Every row gives one point. The last column is the point's height on a tilted bowl or saddle (a function of degree 2), plus a little noise. Along how many of its main directions does it bend up, bend down or stay straight?
In the rows, 128 means zero.

Points (11 x 3):
[[112 129 139]
 [102 129 146]
 [ 63  83 192]
 [136 107 130]
 [128 136 131]
 [161 143 131]
 [122 168 119]
 [135 159 122]
 [ 96 114 153]
 [ 67 141 184]
 [102 112 147]]
Directions: 1 up, 1 down, 0 straight

Points (12 x 3):
[[144  92 102]
 [ 85 146 104]
 [112 110 107]
 [138 128 105]
 [134 118 106]
 [181 179  83]
 [101 116 108]
 [ 93 144 104]
 [130  89 102]
 [111 181  84]
 [ 90 123 108]
 [132 159  96]]
Directions: 0 up, 1 down, 1 straight

Points:
[[209 117 154 184]
 [144 140 158 151]
 [109 136  94 143]
 [147  62 124 153]
 [132 150 119 143]
 [ 95 189 104 179]
 [100 179 163 178]
 [174 112 115 153]
 [121 169 119 152]
 [136 153 150 149]
 [ 96 102 101 130]
 [138 125 169 156]
 [127 125 157 148]
 [172 157 119 147]
 [123 119 119 135]
 [125 154 149 151]
 [149 109 132 143]]
Directions: 2 up, 0 down, 1 straight

Points, 15 rows:
[[126 113 147 123]
 [136 121 101 110]
 [157 117 113 106]
 [166  90  64  59]
 [110 176 161 109]
 [104 112 128 123]
 [ 69 137 131 113]
 [154 173  62  65]
 [ 85 110 120 118]
 [130 152 138 121]
 [132  86 123 107]
 [ 89  95 139 119]
 [129  89 102 101]
 [157 114 135 110]
 [117 137 105 115]]
Directions: 0 up, 3 down, 0 straight

Points (15 x 4):
[[138  89 115 157]
 [118 118 108 149]
 [154 138  76 157]
 [106 136 117 147]
 [157 120 128 147]
 [110 145 123 149]
 [131 129 106 149]
 [182 164 175 140]
 [125 123 133 152]
 [120 180 174 176]
 [127 112 191 151]
 [124  74  99 167]
 [115 174 150 165]
 [137  61 113 170]
 [149 120 143 145]]
Directions: 2 up, 1 down, 0 straight

Points, 24 rows:
[[ 97 124 115 124 145]
 [ 95 150 153 101 160]
 [ 94 144 132 106 152]
 [143 161 162 123 144]
 [151 154  80 137 166]
 [114 163 140  85 166]
 [124 141 141 141 149]
 [145  84 125 127 139]
 [164 128 151  98 115]
 [122 141 101  92 155]
 [138 158 171 112 148]
 [139 141 121 142 148]
 [158 177 196 119 146]
 [142  96  86 139 165]
 [110 118 133 179 165]
 [108  95  75 107 149]
 [124 172 137 134 152]
 [ 94  78 152 180 185]
 [ 91 106 190 138 170]
 [ 76 114 153 142 148]
 [132 143 156  97 142]
 [157 123  98 140 153]
 [207  79 137 116  90]
 [142 135 122 129 143]]
Directions: 2 up, 2 down, 0 straight

Points, 23 rows:
[[127 126 111 128 132]
 [120 119  90 110 131]
 [148 135 139  92 128]
 [145  87 125 149 145]
 [114 198 122  66 190]
 [129  75 130 181 178]
 [106 145  76 146 159]
 [136 139 125 121 132]
 [104 194 108 115 185]
 [124  74 146 138 167]
 [156 119 161  94 137]
 [117 133 118 149 140]
 [158 115 131 126 122]
 [128 155  75 122 153]
 [101 154 161 124 146]
 [ 93 195 100 100 191]
 [134 115  96 141 133]
 [123 154 137 104 141]
 [127  67  89 112 145]
 [130 133 147 112 136]
 [133  87 131 132 146]
 [106  77 158  45 137]
 [137 133 124 144 133]]
Directions: 2 up, 1 down, 1 straight

Points, 27 rows:
[[139 138  92 130 124]
 [113  99 134 148 108]
 [180 139 112 125  99]
 [129 137 104 131 123]
 [132 165 151 145 112]
 [162 154  87 133 121]
 [147 146 137  99 112]
 [119 140 116  84 105]
 [179 125 126 178  83]
 [ 77 103 108 112  83]
 [147 205 123 160 116]
 [107 162 111 207 107]
 [ 75 125 120 167  85]
 [ 64 130 111 143  83]
 [134 114 127 123 120]
 [114  85 108  62  87]
 [167 144 139  81  98]
 [119 162 110 118 121]
 [121 105 151 173  98]
 [140 123 124 137 117]
 [128 127 120 146 118]
 [ 81  79 112 187  50]
 [137 137 169 122 122]
 [ 89 115 150 118 107]
 [132  97 110  91 108]
 [148 153  73 130 131]
 [150 143 114 137 118]]
Directions: 1 up, 3 down, 0 straight

Points (42 x 7):
[[106 141 131 146 110 128 134]
 [ 77 114  58 132 108 111 162]
 [103 142 125 163 166 157 130]
 [111  98 133  68 104 159 165]
 [137 127 155 119 113  66 133]
 [100 151 142 121 144  96 120]
 [109 139 113 154  75  95 120]
 [159 110 137 102  95 139 166]
 [137 136 151 112 104 110 146]
 [128  74 119  96 169  72 169]
 [194 112 136  67 131 158 162]
 [140  98 125  72 149 128 149]
 [ 90 120 132 153 118 138 136]
 [117 148 123 135 135 104 116]
 [135  99 118 120 144 154 139]
 [120 147 153 103 159 104 128]
 [148 129 149 159 159 100 138]
 [ 86 139 109  87 108 144 150]
 [139 164 189 110 160 123 152]
 [139  81 175 147 169 122 177]
 [113 164  85 165 168 161 125]
 [125 123 137 154 108 163 153]
 [ 91 145 128 157  91 128 145]
 [119 111  89 128 110 156 160]
 [132 113 100  89 135 145 132]
 [ 79 131 144 133 176 109 132]
 [139 110  94 166 118 121 146]
 [105 112 128 150 125 137 134]
 [118 127  88 117  70 176 204]
 [139 163 162 166 101 157 175]
 [147 158 135 110  97  90 152]
 [127 106 184 132 150 118 159]
 [117 150  20 130 144 125 156]
 [117 134 135 163  70 138 158]
 [ 99 142 126 122 151 110 115]
 [129 154 110 129  93 156 160]
 [169 123 124 149 142  70 135]
 [196 113  75 128 108 177 202]
 [105 125 109 110 160  73 114]
 [ 78 142 136 140  96 129 142]
 [105  85 102  91 130 149 159]
 [173  85 103 162 143  82 153]]
Directions: 4 up, 1 down, 1 straight

Points (42 x 7):
[[129 152 107  29 160 174 130]
 [135 116 164 157 106  94 110]
 [149 192  72  78 119  70  69]
 [113  81 136 130 130 141 108]
 [137  96 167 119 130 141 101]
 [136 109 124 134 107  95 122]
 [127 175 137 120  88 156 113]
 [ 80 133 119 130 122 139 110]
 [186 166 125  73 186 125  70]
 [169 112  87 105 182  95  95]
 [156 134 159  78 164  98 102]
 [152 128 151 111 120 206  92]
 [129 128 180  91 138 123 100]
 [156 151 169 132 147 144  89]
 [103 145 135 159 176 123 100]
 [114  76  99 106  53 117  77]
 [116 104 134  82 139 190 105]
 [147 132 135  75 107 107 117]
 [ 88  92 160 140 151 134  96]
 [181 119 133 110 125 121 114]
 [106 127 124 128 169 141 109]
 [161  69 156 115 156  94 112]
 [168 119 115 146 137 151 119]
 [109 124 128 163 152 137 110]
 [102 113 123 147 151 116 120]
 [ 87 124 112 169 179 146  85]
 [148 153 111 114  92 133 124]
 [107 143 156 132 110 148 100]
 [105 127 121 155 126 172  99]
 [154 153 153 147 114 129 109]
 [100 139 160 155 171 160  68]
 [112 103 137 149 106  67 113]
 [138 128 129 143 118 117 125]
 [106 113 153 128 148 169  91]
 [141 142 143 141 163 120 114]
 [133  96 166 161 174 137 100]
 [133 155 112 147 107 108 118]
 [100 137  85 129 129 149 113]
 [149 148 116 106 107  48  89]
 [100  88 112 122 108 131 110]
 [122 175 139 135 128 166  97]
 [148 114  94 118 174  98 115]]
Directions: 1 up, 4 down, 1 straight

Points (47 x 7):
[[136 175 124 140 129 136 110]
 [164 114  79 115 165 140  89]
 [104  97 137 107 107 102 113]
 [139 144 168 135 116 116 132]
 [115  84  95 195  91 105 108]
 [120 141  88 151 133 186 117]
 [176 151 184 126 105  88 125]
 [149 117 119 139 180  77  91]
 [ 91 147 133 149 169 105 121]
 [109 149 191 142 110 136 123]
 [ 87  85 147 119 121 106 106]
 [153 108 143  88 156 153  99]
 [ 94 138 133 127 132 111 126]
 [ 83 154  87 158 150 111  78]
 [162 146 136 108 121 102 118]
 [176  96 153 137 144 110  90]
 [141 125  60 146  90 100  73]
 [110  99 155 116 129 134 116]
 [145 116 147 143  95 122 125]
 [125  95 119 156 123 185 138]
 [110 131 147 125  82 136 115]
 [ 89 141 178  98 124 117 145]
 [136  89 116 143 107  93 110]
 [139 113 117 115 121 138 114]
 [141 155 143  66 146 118 128]
 [133 150 124 153 120 144 120]
 [159 135 116 108 140 110 107]
 [128 122 144 153 143 127 124]
 [158 132 117 146  57 159 114]
 [175 125  60  91 143  83  38]
 [120 109 111 147 102 186 127]
 [176 150 136 107 120 103 108]
 [126 102 114 116 176 112 105]
 [110 164 158  70 157 165 127]
 [146  95 153 133 171 156 103]
 [153 166 126  89 136 156 101]
 [117 143 175 123 155 142 129]
 [121 107  96 158 158  97  97]
 [ 60 122 114 143 159 102  96]
 [131 123 104 154 118  43 100]
 [200 120 137 131 105 151  98]
 [ 76 127 130 130  86 108 101]
 [159 133 137 153  71 194 121]
 [ 96 124  91 105  93 162  75]
 [126 148 114 169 144 110 109]
 [152 149 155 118 113 132 122]
 [155  84 101  59 100 104  55]]
Directions: 1 up, 4 down, 1 straight

Points (73 x 9):
[[133 152 101 152 125 135 117 141 138]
 [160  75 140 108 165 112 117 132 140]
 [144 130 142 156 133 131 118 120 135]
 [102 134 195 162 144 126  72 142 167]
 [ 91  99 138 135  95 112  86 167 151]
 [138 105 133 163 133 120 109  98 134]
 [141 120 158  45 164  98  70 134 187]
 [134 108  78  95 144 155  77  62 176]
 [165 104 142 136 119  99 150 115 142]
 [125 132  62 154 155  76 141 200 181]
 [209 136 140 123 105 159 132 126 162]
 [ 90 117 125 110 119  86 110 139 140]
 [126  75 142 117  79 123 145 128 146]
 [102 158 128  82  87 144 108 109 142]
 [134 164 121 100 132 137 112 137 140]
 [183 110 101 132 161 141 140  93 148]
 [ 83 125 178 177 146  97 140 141 165]
 [106 127  83 149  79  92 143 185 156]
 [ 76 125 108 162  90 128 172 120 160]
 [117 144 143 117 188 153 122 174 171]
 [134 163 127 122 117 118 100  80 145]
 [131 178  89 144 140 115 162 146 153]
 [ 94 109 143 138  97  97 166 139 149]
 [128 107 185 186 112 133 129 119 155]
 [114 139 148 151 165 113 162 145 154]
 [115  97 133 111 155 164 138 134 143]
 [ 99  99 114 128 107 125  83 105 145]
 [161 151 140  95 117 130 119  78 154]
 [143  93 142 140 138  92 134 108 136]
 [136 152 169 129 141 159 103 127 155]
 [109 141 156 138 159 111 127 114 144]
 [121 147 147 163 123 130 185 134 161]
 [135 158 134 103 151 149 142 105 151]
 [126 137 116  94 141 133 118 101 139]
 [167 102 147 211 143 138 111 172 159]
 [ 75 160  91 108 137 106 116 137 146]
 [155 117 113 118 187 137 100 149 149]
 [103  81 134 114 137 132 134  56 157]
 [163  66 113  99 161  97 100 130 148]
 [151 163 130 130 163  63  99 151 162]
 [129 105  85 126 106 138 107 100 141]
 [ 85  81 149 136  86  70 188 131 182]
 [121 112 140 131 120 156 134 120 137]
 [154  56 118 144 148 129 119 138 133]
 [177 117 182 119 119  97 152  91 168]
 [107 126 185 115 111 132 147 148 154]
 [ 97 111 126 129 154 137 154 121 142]
 [128 117 155 112 130 179 172  77 175]
 [146 130 123 181 152  87 125 125 143]
 [147 159 116 112  79 131 111 101 138]
 [109 156 104 178 113 155 135 126 153]
 [126 131 121 170 105 160 100 108 147]
 [ 47  69 122 124 123 133 155 115 171]
 [137 132  93 133  98 143 140 204 156]
 [155 153 157 105  72  84 112 126 143]
 [ 86 159 115 144 123 134  99 120 145]
 [117 102 124 118 105 147 156 146 139]
 [156 102 163 175 128 161 147 126 151]
 [128  81 108 134 159 110 157  95 139]
 [113 145 103 101 139 112 137 187 151]
 [138 120 119 164 128 163 159 128 147]
 [ 81 190 159 174  72 154  76  87 185]
 [175 154 158 128 128 111  77  85 165]
 [113 118 129 168 119 109  87 151 142]
 [ 49 112 123 136 147 156  91 163 176]
 [121 126 166 113 108 135 184 176 166]
 [ 70 131 174 111 117 152 150 109 168]
 [ 69 130 156 151 131 126 136 134 153]
 [ 48  98 174 132 108 137 136 110 174]
 [107 123 109 122 140 194 120  96 163]
 [162 120 149 111 139 149  82 150 151]
 [113 113 114 115 150 147 110 150 140]
 [ 95 133 163 157 115 134 112 156 148]]
Directions: 7 up, 0 down, 1 straight

Points (75 x 9):
[[119 120 135 162 148 100 105 145 118]
 [149 168 128 165 155 151 142 158 117]
 [ 51 145 138  76 104 128 106 156 130]
 [131 135 129 152 147 183 129 140 136]
 [125 139 100 188 163 185 126 108 103]
 [121 126 120 121 173 145 154 136 128]
 [138 140 140 105 141 152 171 131 151]
 [178 176 108 151 119 126 111 140 134]
 [136 159 114 108 115  94 127 150 121]
 [187 149 122 148 146 110 172 122 118]
 [117 129 175 137 129 121 131  93 155]
 [141 142 137 125 148 132 119 126 140]
 [113  91 109 118 131 141 149 119 175]
 [107 165  86 134 110 121 150 128 131]
 [131 155 143 161 143 120 130 182 118]
 [165 123 104 199 118 128  86 161  83]
 [127 168  68 141 159 137 142 133 118]
 [158 104 104 133 137 108 192 124 153]
 [146 111  96 140  88 142 149 190 136]
 [138 123 138 124 106  75 127 148 101]
 [180  80  52 135 177 178 142 123 211]
 [170 109 154 170 164 133 109 107 151]
 [107 126 118  51 113 144  90 156 143]
 [151 130 126  70 131 158 140 119 165]
 [159  51  97 103 171 104 133  86 215]
 [206 171 144 127 115 170 172  87 114]
 [146 119 162 188 114  72 101 176  93]
 [140 103 137 138 109 156 116 155 133]
 [119 129  89 150 152 148 132 128 133]
 [130 127 107 185  75 140 118 130 108]
 [142 120 142 116 141 122 115 144 135]
 [130 162 176 132 146 146 154 130 145]
 [128 129 169 167 152 173 166 166 157]
 [121 153 132 164 111 131 163  58  98]
 [ 97 143 110 150 149 167 128 116 129]
 [133 183 103 114 119 162 155 123 147]
 [162 127 135 144 169 106 164  90 125]
 [134 120 109 112 117  74 155 202  77]
 [151 136 100 115 131 176 135 159 163]
 [173 139 109 137 156 163 110 136 147]
 [153 122  66 109 146  81 118 176 105]
 [115 129  97 121  95 127  78 107 149]
 [156  85 125 132  66  66 137  74  70]
 [140 136 131  88 102 120 115 155 127]
 [ 87 120  84 138 130 140 157 130 157]
 [162 126 111  96 242 165 147 114  95]
 [141  88 146  87 145 147  95 103 195]
 [120 121 110 114  87 158 118  78 167]
 [ 82 141 151 127 138 167 143 140 151]
 [125 152 120 114 144 155 131 126 143]
 [205  98 114 169  97 157 136  97 144]
 [124 111 127 114 102 118 104 159 113]
 [141 112 148 135 107 134  81 112 145]
 [185 143 174 132 143  88 167 137 122]
 [119 107 136 154 132 197  94 147 132]
 [157 181 129 124 169 111 172 117  90]
 [ 94 118 107 154 129 153 194 141 188]
 [128 140 112 139 101 114 188 114 141]
 [141 159  84  94 139  97 132 171 123]
 [126  97  98 160 110 141 117 157 120]
 [120 106 121 134 126 115  79 135 133]
 [136  91  88 122 127 114 104 121 155]
 [117 139 142 119 103 164 129  99 154]
 [ 72 115  94 148  84 110 145 160 127]
 [ 78 138 129  82 163 171 147 120 143]
 [110  96 173 100 106 131 108  88 175]
 [136 122 115 123 127 169 101 172 129]
 [112 164 148 187  88 118 179 133 142]
 [143 164 126 131 139 141 147 121 129]
 [179 118 136  94 131 162 153 129 166]
 [176 168  59 175 153 137 130 140 124]
 [109 118 160 145 116 115 137  98 151]
 [ 91 178  90 172 113 123 132 106  96]
 [124 103 101 183 145 122 156 112 147]
 [140 159 145 107 111 145 151 146 150]]
Directions: 3 up, 3 down, 2 straight

Points:
[[121 158 136 111  89 152 188 130 157]
 [137 141 109 155  79 134 135 148 148]
 [116 194 115 123 145 107  85 103 168]
 [ 80 142  92 170 173 158 116 138 180]
 [117  84 124 169 107 122 138 145 151]
 [117  94 172 111  98 154 109 137 158]
 [148  94 130 120 118 169 119 118 132]
 [153  82 159 167 130 145 141 134 151]
 [138 115 110 172 114 119 109 111 139]
 [130 126 152  86  77 115 109 156 161]
 [ 60 123 140 169 108 123  77 109 173]
 [116 182 122  96 179 122 136  96 160]
 [132 101 105 136  84 109  96 127 145]
 [154 167 137 183  96  92 163 139 170]
 [153 136 140 107 163 100 142 127 125]
 [150 118 143 145 111 137  92 135 133]
 [148 150 117 100 139 106 141 135 127]
 [125 177 139 117 139 172  81 129 155]
 [149  88 157 161 143 110 119 143 147]
 [113 109 102 119 121 113  98 117 147]
 [170 130 157 156 153 131 139 119 138]
 [151 141 164 111 111 128 157  84 141]
 [116  85 133 152 113 131 127 179 150]
 [119 118  99 107  75 170 166 133 158]
 [102  60 131 122 152  97 112 124 178]
 [195 141 124 155 131 160 140 177 128]
 [131  96 115 151  64 190 123 159 164]
 [162 144  89 200 199 140 126 133 159]
 [120 136 127 129 159 118 162  77 151]
 [119 148 132 118  78 157 147  65 156]
 [121 170 136 138 107 138 142 121 147]
 [ 82  86 139 159 156 133  99 139 173]
 [139 140 144 126  42 123 127 110 174]
 [111 100 142 145 151 125 120 170 147]
 [139 162 146 153 102 127  95 118 146]
 [197 119 171 127 149  83 146 122 143]
 [135 127 166 192 122  98  78  86 181]
 [ 89 182 112 130 102  71 152 116 195]
 [154 170  85  88 107 142 134 139 145]
 [142  95 107 120 136 148 119  87 130]
 [180 128 172 150 151 137  93 156 131]
 [144 136 112  66 153 144 160 108 126]
 [170 146 164 178  67 139  77 130 171]
 [ 89 166 131 137  98 135 141 117 159]
 [103 159  68 161  91 148 113 182 176]
 [159 146 140 131 115  97 116  96 146]
 [138 151 116 168 129 147 170 138 146]
 [173 130 186  97 112 120 142  69 157]
 [128 129 115 159 129 111 155 147 142]
 [ 85  85 136 114 136 192 112 104 180]
 [163 152 124 146 184 143  89 176 118]
 [144 145 142 135 138 133 183 176 138]
 [133 158  85  94 116 147 123 133 145]
 [102 112 158  75 127 143  95 151 164]
 [114  95 158 132  96 104 132 147 155]
 [153 115 146 133 147  60  96 119 165]
 [146 151  91  84 123  89 149 116 146]
 [178 152 140 124 126 128 141 106 129]
 [123  96  98 137 142 151  98 166 138]
 [135  90 135 144 141 176 150 166 150]
 [136 120  73 158 108 137 120 100 135]
 [143  97 167 138 136 144 117 141 141]
 [196  84 109 142 112 134 158 173 131]
 [ 87 145 156 179  78  68 118 183 188]
 [151 139 153 131 141 143 135  94 138]
 [163 142 103 100 126 120 140 111 122]
 [112 154 129 123 136  94  92 159 149]
 [137 122 183 157 142 170 158 143 159]
 [113 119 105 116 101 102 124  90 153]
 [143 142 116 145  99 123 133 120 137]
 [160  99 101 132  79 158 165 116 136]
 [126  53 134 149 151 133 135 126 160]
 [145 133  94 112 120 145 170 179 142]
 [140 147 122 136 114 127  68 194 134]
 [156 211  66 105  99 119 133 153 184]
 [116 107 143 128 131 163 151  97 145]]
Directions: 5 up, 0 down, 3 straight

Points:
[[ 81 171 129 110 133 134 119 183 162]
 [125 141  99 144 124 131 178  90 151]
 [127 162 150 143 133 108 102 134 149]
 [145 106 136 110 103 164 148 145 120]
 [120 147 129 147 108 100 133 126 152]
 [133 132 223 117 171  95 127  98 163]
 [157 110 164 130 101  90 104 158 149]
 [ 53 143 184 142 140 129 110 121 163]
 [ 78 119 161 157 175 138  97 122 149]
 [120 101 133 138 131 158 104 125 121]
 [112 105 147  89 167 130 104  80 108]
 [131  71  95 118 146 124 107 131 121]
 [152  89  93 137 120 134  84 152 140]
 [128 159 157 170  85 115 114 123 173]
 [102 106 144 117 113 147 151 123 124]
 [145 166 138 151 150 162 113 124 148]
 [133 162  74 175 101 117 169 103 183]
 [155 127 151  93 114 158  47 104 109]
 [109 152 150 145 149 111 143 145 155]
 [129 121 180 157 171 136 107  74 151]
 [112 160 147 125 120  86 132  87 156]
 [ 73  71 109 145 126  81 172 125 172]
 [103 132 141 136  89 130 145 121 140]
 [117 119  59  95 148 146 101  80 108]
 [ 80 220 130  83 158 105 132 143 188]
 [153  96 156 136 161 109 101 141 133]
 [164 172  89 130 176 108 174  87 188]
 [114 184 113 118 165 129 106 106 145]
 [ 99 129 161 169 119 151 126 192 174]
 [126 145  76 149 106 112 124 137 156]
 [157 116 129 127 152 115  90 134 124]
 [117 167  73 142 175 162 143 123 164]
 [121 110 185  84 128 145 123 131 119]
 [121 169 145 107 157  64 116 117 158]
 [116 126 148  86 105  89  73 125 126]
 [121 153 137 147 110 141 133 125 142]
 [137 101 173 101 127 130 131 134 119]
 [139 113 117 157 143 131 133 102 138]
 [141 114 185 131 120 140 150 143 145]
 [149 130 140  92  90 177 153 109 114]
 [170 171 101 166 165 173 117 123 177]
 [107 157 143 105  80 120 130 131 143]
 [150 111 115 173 119 103 135 175 180]
 [122  71  95 143  78 150 152 159 144]
 [150 109  89  81  97 135 140 141 104]
 [140 112 140 116  82 109 136 115 126]
 [149 102  77 159 143 105 145 138 166]
 [168  63  80 103 107  92 131  92 108]
 [148  66 150 154 102 159 181  71 154]
 [102 114 104 165 137 137 142 150 153]
 [116 107 168 166 150 124 145 138 157]
 [120 108 151 115 112 140 119 152 126]
 [162 149 137 104 126 162 100 128 115]
 [180 139 141 145  81 137 150 190 179]
 [124 163 139 107 139 138  80 156 135]
 [165 175 152 103 156 117 121 121 131]
 [ 79 153 141 133 158 174 103 121 139]
 [150 166 142 164 160 115 135 141 167]
 [115  80 190 193 134 168  95 135 178]
 [108 112  96  96 126 119 141  97 109]]
Directions: 6 up, 0 down, 2 straight
